Each row is a point. The points of each table are mixes of a few directions, plus a little noise. How many directions does each table use, and how many do they share? Where both have some left over, give the other angles between the two spaces (their principal angles), to ten degrees, smallest first.

First (4 x 2):
[[-0.3  1.9]
 [-0.9  6.4]
 [ 0.4 -2.6]
 [ 0.8 -5.7]]
Second (6 x 2):
[[ 9.5 -3.8]
 [-0.3  0.2]
 [-2.7  1.1]
 [-1.5  0.6]
 [-2.5  1.0]
 [-2.4  1.0]]
Directions: first 1, second 1, shared 0; angles 60

First (5 x 4):
[[ 0.1 -0.8 -5.6 -2.4]
 [-0.3 -1.4 -6.3 -2.3]
 [-1.5 -0.7  4.5  3.6]
 [ 1.1  0.9 -1.4 -2.0]
 [ 0.6  1.9  8.7  2.9]]
Second (5 x 4):
[[-2.8 -2.5  1.4 -5.2]
 [ 2.0  0.2 -0.9  1.7]
 [-6.4  6.3  2.6  3.7]
 [ 2.7  0.3 -1.2  2.3]
 [ 4.5 -4.4 -1.8 -2.6]]
Directions: first 2, second 2, shared 0; angles 60, 90

First (9 x 8):
[[-1.1 -3.9  5.5  1.4  1.3 -3.7 -1.2 -3.0]
 [-2.6 -3.3  3.1  0.4  3.3 -1.3 -3.0 -1.7]
 [ 4.2  5.4 -3.7 -1.1 -7.2  0.2  5.8  1.4]
 [ 4.7  3.8 -3.7  0.8 -3.8  2.4  4.3  3.1]
 [ 1.6  4.8 -3.9 -2.5 -5.5  0.1  3.4  0.4]
 [-4.7  3.0 -7.5 -4.3  3.9  5.8 -4.4  2.6]
 [ 0.9 -3.0  4.0  2.7  1.5 -1.6 -0.2 -0.8]
 [-2.0 -2.9  2.9  0.4  2.5 -1.5 -2.3 -1.6]
 [-0.7 -4.0  3.6  2.4  4.1 -0.5 -2.4 -0.5]]
Second (7 x 8):
[[-4.4  1.8  5.1  1.6  1.1  1.6 -3.9  2.1]
 [ 4.3  4.4 -6.0  2.5  1.0  0.9  5.3 -0.2]
 [ 0.0 -0.6  4.3  0.1  3.6 -5.2  0.4 -1.1]
 [ 0.4 -6.0 -4.2 -5.6 -4.6  1.3 -1.5 -1.2]
 [-0.8 -4.1  3.1  4.4 -2.2  6.5 -3.7  2.8]
 [ 2.7  1.7 -1.0  2.4 -3.4 -1.0  4.2 -2.2]
 [-2.3  2.7 -1.3 -5.4  4.5 -4.2 -0.8 -0.2]]
Directions: first 3, second 5, shared 2; angles 30

First (8 x 11):
[[-2.2  1.6 -0.4 -0.1 -2.2  0.1 -1.7  3.6  1.6  2.1  1.6]
 [ 3.3 -2.4  0.6  0.2  3.4 -0.2  2.7 -5.5 -2.5 -3.1 -2.4]
 [ 3.4 -2.6  0.6  0.2  3.6 -0.2  2.8 -5.8 -2.7 -3.3 -2.6]
 [-2.7  2.1 -0.5 -0.1 -2.8  0.2 -2.2  4.6  2.1  2.6  2.1]
 [ 2.3 -1.8  0.4  0.1  2.4 -0.1  1.9 -3.9 -1.8 -2.3 -1.8]
 [-8.0  6.0 -1.5 -0.5 -8.2  0.5 -6.5 13.3  6.1  7.6  5.9]
 [ 0.3 -0.2  0.1  0.0  0.3  0.0  0.2 -0.4 -0.2 -0.3 -0.2]
 [ 3.5 -2.6  0.6  0.2  3.6 -0.2  2.9 -5.8 -2.7 -3.4 -2.6]]
Second (9 x 11):
[[ -1.6   1.0  -0.1  -0.1  -1.4   0.2  -1.2   2.3   1.0   1.4   1.0]
 [ -2.7   0.8   2.3  -0.1  -0.3   2.0  -1.3   0.5  -0.3   1.9  -0.2]
 [ -2.2  -0.3   3.9   0.0   1.6   3.0  -0.4  -2.6  -2.0   1.0  -1.8]
 [  0.0  -1.6   3.7   0.1   3.3   2.5   1.2  -5.3  -3.1  -0.8  -2.9]
 [ -4.7   0.8   5.2  -0.2   0.6   4.3  -1.9  -0.9  -1.5   3.1  -1.3]
 [  7.3   0.5 -11.9   0.1  -4.4  -9.3   1.7   7.1   5.6  -3.7   5.1]
 [ -0.6  -2.2   5.7   0.1   4.6   3.9   1.4  -7.4  -4.4  -0.9  -4.2]
 [  6.1  -0.6  -7.8   0.2  -1.6  -6.3   2.2   2.6   2.8  -3.8   2.5]
 [ -1.6   1.5  -1.0  -0.1  -2.3  -0.4  -1.6   3.7   1.8   1.8   1.8]]
Directions: first 1, second 2, shared 1

First (8 x 14):
[[ 2.6 -0.8 -1.8  1.5 -4.3  1.9 -3.2  1.9 -2.0 -4.8  1.5 -2.9 -3.6  8.3]
 [-2.6  1.4  0.6 -6.4 -2.6 -2.4  2.7 -0.8 -2.7  5.2 -3.3  2.4  2.1 -6.4]
 [-6.0 -2.8 -2.1  2.3  5.1 -5.1 -1.6 -2.5  6.2  1.1 -0.1  0.7  0.5  0.6]
 [ 0.2  1.2  1.3 -4.0  2.0 -2.2  1.2  0.7 -1.4  2.8 -1.9  1.4  1.3 -6.5]
 [-4.7 -2.7 -7.1  8.2  4.6  1.7 -1.2 -2.1  2.3  0.3  0.4  2.7 -0.8  3.7]
 [ 2.9 -1.4  6.1 -5.4 -4.0 -0.6  3.9 -1.6 -3.5  4.8  0.0  1.4  1.4 -2.7]
 [ 5.8  1.2 -0.2  1.8  3.6  3.0 -1.4  3.6 -2.8 -2.9  1.0 -0.6 -1.6 -0.9]
 [ 1.7  4.1  3.1  2.0 -4.3  3.8 -0.5  0.8  4.0 -6.5  2.3 -5.1  0.7  3.9]]
Second (10 x 14):
[[ -1.4   1.6   0.2  -2.4  -3.0  -2.0  -1.7   0.8   1.8  -2.6  -0.5  -2.8
   -0.4   1.8]
 [ -1.7   1.9   0.3  -2.8  -3.7  -2.4  -2.1   0.9   2.2  -3.2  -0.7  -3.4
   -0.5   2.2]
 [ -5.6   6.2   0.9  -9.3 -12.0  -7.8  -6.9   3.1   7.1 -10.2  -1.9 -11.0
   -1.6   7.2]
 [  0.9  -1.1  -0.2   1.6   2.0   1.3   1.1  -0.5  -1.2   1.7   0.3   1.8
    0.2  -1.1]
 [  0.5  -0.6  -0.1   0.9   1.1   0.8   0.7  -0.3  -0.7   1.0   0.2   1.0
    0.2  -0.7]
 [  4.5  -5.0  -0.8   7.6   9.8   6.4   5.6  -2.6  -5.7   8.3   1.6   9.0
    1.2  -5.8]
 [  2.0  -2.3  -0.3   3.4   4.2   2.7   2.5  -1.2  -2.5   3.7   0.7   3.9
    0.6  -2.6]
 [  0.9  -0.9  -0.1   1.4   1.8   1.2   1.0  -0.5  -1.1   1.5   0.3   1.8
    0.2  -1.1]
 [  0.0   0.1   0.0  -0.1  -0.2  -0.2  -0.2   0.0   0.2  -0.2   0.0  -0.2
    0.0   0.2]
 [ -0.1   0.1   0.0  -0.1  -0.1  -0.1  -0.1   0.0   0.1  -0.1   0.0  -0.1
    0.0   0.1]]
Directions: first 6, second 1, shared 1
